Rows are points. The last column is the point's height on a tilted bowl or saddle (a function of degree 2), plus a little noise. Along how many of its main directions does it bend up, bend down or stay straight?

Points (10 x 3):
[[-37 -34   7]
 [-28 -72 -13]
 [-44  36 -22]
 [ 33  33 -10]
 [ 31 -28  13]
 [-49   1  -3]
 [ 46 -58  -9]
 [-38  25  -8]
 [-45  25 -13]
 [ 31  92 -95]]
Directions: 0 up, 2 down, 0 straight

Points (17 x 4):
[[ 46  35  37  30]
 [-20   9   6 -10]
 [-38 -41 -23   5]
 [ 29  40  11  12]
 [ 35 -39  18   7]
 [-22 -15 -11 -11]
 [ 12 -19  20  -8]
 [ 72  85   8  93]
 [-14  38  34  12]
 [ 29  52  -4  22]
 [ 39 -46   4  10]
 [ -6 -34  -3 -10]
 [ 66 -30  95  95]
 [ 32 -36  51  21]
 [ 32  38  57  37]
 [ 15  29  29   6]
 [ 27 -55 -33  16]]
Directions: 3 up, 0 down, 0 straight

Points (18 x 4):
[[-72  -8 -86  95]
 [ 25 -29  14  -6]
 [-46  47  25  17]
 [-22  66  11 -17]
 [-48  24 -23  12]
 [-48 -28   5  16]
 [ 72 -37  17  23]
 [ 11 -52 -25   0]
 [-41   1 -10   5]
 [  4 -32  53  28]
 [  1  29 -16 -23]
 [-16 -43  35  19]
 [ 15  58 -57   2]
 [ 12  55 -26 -27]
 [ 38 -95 -27  32]
 [-87 -18 -61  79]
 [-42  23 -18   5]
 [ -9  91  20 -29]]
Directions: 2 up, 0 down, 1 straight

Points (23 x 5):
[[ 69  36   1 -63 -66]
 [ 27  38  44  21 -44]
 [  7 -16 -49  45   0]
 [-41  27  20 -43 -32]
 [-31   2 -28  30  -9]
 [-29   9  63 -25 -94]
 [ -4  -4 -15  -6  23]
 [  1 -28  47 -24 -12]
 [-46  13 -13  51 -40]
 [ 12 -40  -6  27  66]
 [  6  -9 -31   1  17]
 [ 16  31 -13  36  14]
 [ 19 -61 -28  10  50]
 [-23 -42  39 -50   1]
 [ -8  37  50  13 -64]
 [ 13 -30  18  20  50]
 [-23  16 -15  -8   7]
 [ 31  44  -6   3  10]
 [ 25 -30  28 -17   4]
 [  3   2  34  95  49]
 [  2  44  59  19 -82]
 [-40  46   9 -22 -29]
 [ -6 -29  37 -66 -24]]
Directions: 1 up, 2 down, 1 straight

Points (23 x 5):
[[ 19 -14  49  25  -6]
 [ 16  11 -65  71  37]
 [  7  71 -37  33  26]
 [ -6 -29 -28  46  23]
 [ -9 -10 -57 -27  25]
 [-11 -86   3  28  30]
 [  6  22  74 -27   2]
 [ 29   1  12 -69  21]
 [-12  37 -20  67  32]
 [-15  41 -31 -15  16]
 [ 41 -16  30  22   0]
 [ 21  61 -37  17  19]
 [ 29 -23 -22  -9  13]
 [-26  -9   2  -8  10]
 [-19  12  45  18   8]
 [ -9  25  15  39  14]
 [-10   8  15  45  13]
 [-24   8 -19  -5  13]
 [ -8   2 -36  65  30]
 [-94 -13  24 -95  95]
 [-62  -9  23   5  32]
 [  3  20 -22   9   8]
 [-17 -49 -56 -13  39]]
Directions: 3 up, 0 down, 1 straight

Points (44 x 7):
[[-40  36 -55   3 -66  14  -2]
 [-47  -7 -21 -58  30   1   0]
 [ 39 -14 -47  14 -42 -12   5]
 [-14 -57   9  16 -24  58  27]
 [ 91  16  27 -30  52 -44  73]
 [ 41 -21 -19  27 -19 -39  22]
 [ 11   3   2  20  15  17 -16]
 [ 33 -20  34  -4  75   4   3]
 [ 20 -20  48  -7 -10 -22   0]
 [ -7  -5 -11  15  41 -15   0]
 [-19  61 -87  27  38  -9   4]
 [ 29 -21 -51 -56   3   7   6]
 [-46  10   6  -3  -1   0   3]
 [  6  11 -13  -9   1 -22   0]
 [ 67   6  14 -18  -7  15  14]
 [-18   1  38 -79  17 -70  31]
 [ 10 -16   5  11  15  27 -13]
 [ 18   8 -45   9  43  -3  -5]
 [  4   9  11 -15 -16 -14   1]
 [ 15 -25   3   8 -21   3   0]
 [-14  12  -7   4  28 -17   0]
 [ 20 -17  58   7 -48 -13  24]
 [ 76 -55 -43  18   0   2  32]
 [-24 -24   1   2  -3   7  -4]
 [ 27  81  40  49 -27  -6  64]
 [ 12   5  31   3   9  24 -13]
 [ 10  -8  -1  64   1  -2  -6]
 [-26 -16 -63 -10  11 -13   0]
 [-32  56  36  -5  -7  56  17]
 [-52  11  29 -25  12  47   1]
 [-64 -24  15 -11   6   0   8]
 [-14 -24  41 -18 -13  84  31]
 [-12 -25 -18  64  -8  18  -3]
 [ -9 -27 -13 -42   1  23  -3]
 [  2  13 -30 -52 -23  34 -29]
 [ 11 -40   8 -15  15  95  30]
 [  8  15 -10  26  11 -66  39]
 [-52   6  41  22 -15   2  19]
 [-60 -15  41  26 -32   9  33]
 [-83  42  43  10 -56  40  95]
 [-15  39  -8  -8 -10  27 -16]
 [-17  -7   9   2 -10  23  -7]
 [-13  54 -26  -7  31   6 -10]
 [ 11 -19  28   7  29  -9 -13]]
Directions: 4 up, 1 down, 1 straight

Points (46 x 7):
[[ 25 -13 -45 -50 -56   1 -37]
 [-64  -4  -4 -12   6  -2   4]
 [  5 -64   7 -34 -28 -15  14]
 [-26  15  21  -4 -58 -18  29]
 [ 90   0  39 -15  38  11 -57]
 [  6   3  35  -5 -17  10  -4]
 [-72 -28   1  31 -52  12  80]
 [ -9  35  -1   5 -57 -43  10]
 [ -6  -6 -15 -40   0  -7  -1]
 [-36 -35 -24  95 -17 -82  61]
 [ 47  18   4  13  -7 -55 -55]
 [  2  -1 -17 -30  35 -10   7]
 [ 16 -14 -14  -9 -66 -43  -8]
 [-31 -40 -41  15  56  -1  27]
 [ 65 -32  19  42  56  30  36]
 [ -6   0   1  -3 -26  37  10]
 [ 13 -37  34  -6 -22  -8   4]
 [-22  25 -20  44   4 -25  -3]
 [ 42  31  -2 -19 -41  19 -66]
 [ 10 -56 -20 -11   8 -28  32]
 [  8 -26   0  26  47  31  41]
 [ 22 -45  14  25  15  -7  30]
 [-23 -50  82 -11  31  47  61]
 [ 50  82  28  14  -5 -35 -95]
 [-37  32  60  -5  12  32   2]
 [-22   3  42 -44 -21  40   2]
 [ 25 -19 -18 -23  62 -39  22]
 [-23   5 -82 -22 -16 -81 -31]
 [ 69  17   7  23  31  10 -31]
 [ 15 -26 -13 -48  13  -5   9]
 [ -9 -40  17  28  -8  14  41]
 [ 11 -18 -20  74  69  20  19]
 [-27 -14 -63   9 -22  31   5]
 [-13 -25 -49  23  -9  61  -2]
 [ 10  25   7 -49   3 -32 -61]
 [-29 -41 -23  25  70  11  35]
 [ 35  16 -39  -7 -52 -10 -36]
 [-38 -20 -20  74   7 -59  21]
 [ 24 -26  24   0  21 -23   3]
 [-78  27 -21  59  -3  39 -30]
 [  1   8  37 -29   4 -48 -53]
 [-14   2  55  24 -26  -3  29]
 [-22  12 -13  49 -17  12  20]
 [-74  36 -62  10 -10 -11 -40]
 [ 48  41  57 -28   2  18 -88]
 [ 10  15  55  25 -26   4   3]]
Directions: 1 up, 2 down, 3 straight

Points (63 x 9):
[[ 16  -4  34  43 -26  -1   3 -60  -4]
 [ 19 -27   4 -10  38   9   6  15   9]
 [-31   9  -3  -3  -9  -1 -38  -2  -5]
 [  7  14 -15  11  25   2  -3 -75   0]
 [ 76  11  32   2  19 -51  -7 -19 -24]
 [ 12 -41 -39   4  -7  24  10   2  20]
 [-25   8 -54   5 -63  37   7  44 -25]
 [-13 -14 -30   3   7  20 -11 -13   0]
 [ -9   1  13  47 -18  38   0   2   9]
 [ 70   6 -28 -27   8 -45 -19 -27  18]
 [ 26   3  54  28  -8  18  23  29  41]
 [-17  13   7   7 -17 -37 -10  36 -10]
 [  0  -5   4  -9 -16 -37   6   7  -6]
 [ 27   6 -53  31  49  20 -35  22  13]
 [ 74 -13   9   7 -28 -18  -2  15  24]
 [ 46 -37   1   7 -60  40   0   0  60]
 [-30  -5  29   2  47 -13  82  43  51]
 [ -5  16  27 -30  19  -2   5  24   4]
 [-15   3  72 -37 -45   3  13   5  54]
 [ 34  33 -45 -31  63  32  16   1  17]
 [ -4 -52  17 -17  68  40  18  73  68]
 [ 17 -13 -35  34 -21 -31  45 -45  28]
 [ 16   6 -13 -14  11  -1 -47   8   8]
 [ 87  57 -14  80 -13  13 -29 -12  -1]
 [-47   5 -39  58 -40   8 -17   7  -9]
 [ 27 -12  12  39  28  19 -41  54  37]
 [-23  34   0  21 -17 -19 -30  -8  -6]
 [  1  23   2 -20  -7  14 -38  21   3]
 [-57   0   8  19 -25 -27 -14  23  -4]
 [ 44  16 -36  11  17 -15  46 -57  16]
 [ 29  34 -54  47  28  19   4   1  -5]
 [-20 -41 -46   6   3  66  32  24  26]
 [ 56  47  61 -14 -11  -7  75  -9  21]
 [-29 -17 -31 -35  27   4  14  -3   4]
 [ 14  11   8 -34 -61 -36  -1 -36  32]
 [ 17   1  31  -3 -29   1  44  32  51]
 [ -1  -3 -22  24 -36  -1 -27  21 -14]
 [ -7 -16 -56 -12 -26 -28  -2 -11   8]
 [ 34  11 -70  11 -11   8  18  -2  20]
 [-29 -16  25  60 -13  29 -25  -3  15]
 [ 40  28  58  16  44 -16  45  32  26]
 [  3  -6 -38   5  34 -49 -62   8  -4]
 [ 13   6 -30  45 -15 -50  -6  38 -14]
 [-20  -5 -15   4  22   0  -8  14  -9]
 [ 17 -10   0  89 -19 -14 -14 -52  -4]
 [ 24  32 -11 -24  -7 -29 -14 -20   6]
 [ 26 -44  35 -49 -20   9  -4  -8  38]
 [ -2  14 -15   0  31  47  35  -1  -6]
 [ 34   8 -12  -1 -25 -95  15   4 -22]
 [-34  23  63  63   1 -34 -23 -30  17]
 [ 63 -21   4 -78   8   8  26  35  95]
 [ 43 -16  35  36  -8  18 -26 -21   0]
 [ 23  15 -78   6  22 -58 -25 -16  17]
 [-24  11 -22  57  14  10 -23 -57  12]
 [ -4 -12  -3  46  71  45 -35  13  14]
 [-23  20 -15 -44  -4  -8 -10   1   4]
 [-15 -50 -40  59  32 -17 -18  19  -9]
 [ 46  29  22  33 -13  29 -11  27  11]
 [-21 -21 -12  -8 -24   0  21 -13  23]
 [-37  46  27 -30  -5  29   1  10  -5]
 [-25 -41   0   9  24 -14 -80 -48 -16]
 [ -5  55 -25  18  36  20  15  13 -23]
 [ 31 -30 -17 -21  12  37  14 -13  29]]
Directions: 4 up, 2 down, 2 straight

Points (71 x 9):
[[-30 -24  -2  62 -18 -24  18 -12   8]
 [-24  -1 -29  25   6  37 -21 -74 -33]
 [  3 -21 -24  22  29 -34  -4  34  -4]
 [ -1 -42  28  57  29   5 -28   4  39]
 [  2 -34   7  10  22  -6  11   3  16]
 [-55   3  -6 -19  66  18 -57 -35 -33]
 [ 32  -8  36 -56  35 -21  58   7 -31]
 [ 11  44  76 -11  23   9  30   9  -2]
 [  9  17 -73 -40   5 -81  -3  17 -95]
 [  0 -24  36  45 -26   2 -50 -16 -10]
 [ 43 -29  18   1 -55   4  -9  27 -32]
 [ 18 -49  25  13 -24 -36  15 -28 -11]
 [ 16  13 -52 -10  -9 -48 -12  18 -50]
 [-56  44   2 -13 -16  28 -19   1  -8]
 [ -2  51  38 -88 -12 -15   5  31 -25]
 [-30 -24 -14  25 -17 -27  -1 -18 -14]
 [ 86   7 -31  37  24 -23 -30  41 -57]
 [ 31  34  10 -49  26  24  16  48   2]
 [ 64   1  17   9 -36 -18 -45  -3 -59]
 [ 55 -25  24 -38  37  -5 -60 -73 -62]
 [-39 -32  17 -46 -71  23 -28   2 -49]
 [ 11  -9  29  29  17 -28  12  -9  19]
 [ -5  13  43  28 -19 -15  12   4   5]
 [ 50  12   2 -22 -47   7 -31  36 -27]
 [ -4  45 -36   1 -19 -23 -68   7 -54]
 [-24   0   8  41   2  16  16 -13  18]
 [ 16 -21  56   5   4  34  58 -28  17]
 [ -3  27 -31 -25  23  12   6   2  -9]
 [-23  -6  -6  14  28  10  37 -17  13]
 [ 14  39   2   6  27  66  -6  -1   4]
 [ -1  75  30 -16  11 -27  28 -46 -38]
 [-46  21 -53 -11  20  38 -51   9 -27]
 [-82   4 -39 -55  17  35  44   0 -53]
 [ 18   2 -15  -3 -62  -7 -20  11 -37]
 [ 23  11 -43 -38 -62  -1 -37  37 -30]
 [-28   8 -12 -51 -50  16 -16 -30 -50]
 [-23  -8  48  12  11  11  16  48  27]
 [  9 -29 -32  33  -3 -16 -17  -4 -17]
 [ 25  24  -9  23  -1  28 -68  69 -14]
 [ 43 -25  22   1  43 -16 -14 -69   1]
 [-25   6  35  -5  29  34 -33 -48  -2]
 [ -6  30  22  55  -3  34   9  36  15]
 [ 14   8  33  12  24  42 -10  36  16]
 [-31  18  55 -29 -36 -19  39  35 -18]
 [  6  20 -10  54 -23 -33  -1  65 -12]
 [-21   6   9   7  11  -9 -50  19  -2]
 [ 34 -27  19  35 -46 -18 -25  42 -27]
 [ -6  58 -27 -45 -57   2  27  56   7]
 [ -5   3  -6  18  -8 -46  57  -7 -21]
 [ -5  -2 -42 -17  31 -45 -17 -39 -56]
 [ -8  89  26 -57 -15 -43  -2 -14 -58]
 [ 19  -9  -7  22 -24  61 -46  21 -16]
 [ -3  14 -18  38  29 -10  53 -11   5]
 [-66  13   8  27   2 -20 -31  11   3]
 [ 31 -52   4  -9  -5 -26  -6  24 -22]
 [ 56 -20 -25  -2  35  34 -16   4 -16]
 [ 14 -29  84  82   2  19  60   0  51]
 [  4  28 -34 -11  40 -15 -18 -32 -35]
 [ 11  -7 -20 -42 -30 -11 -28 -18 -49]
 [ 33 -32 -73  -5  23  34  11  30 -29]
 [  8  44 -40  -4  -2  16 -45 -23 -40]
 [  4 -16   5  33 -65  10 -21 -47 -49]
 [ 10 -95  -2  38 -14  42  28  -3   1]
 [-29  29  24   6 -14   0  16 -11  -2]
 [-18  64 -25   6  38   0  -6 -17 -23]
 [ 16  11  -4  42  27 -20   3 -34   3]
 [ -4 -18  25  10   4  67 -16 -13   5]
 [ -8  55  67 -39  20 -31 -38 -46 -57]
 [-26  20   6  10  17  10   7  -4  11]
 [-38  54  15  37  -2 -12  27 -12  -9]
 [ 19 -38  14  -7 -13  41  -4  19  -3]]
Directions: 1 up, 6 down, 1 straight
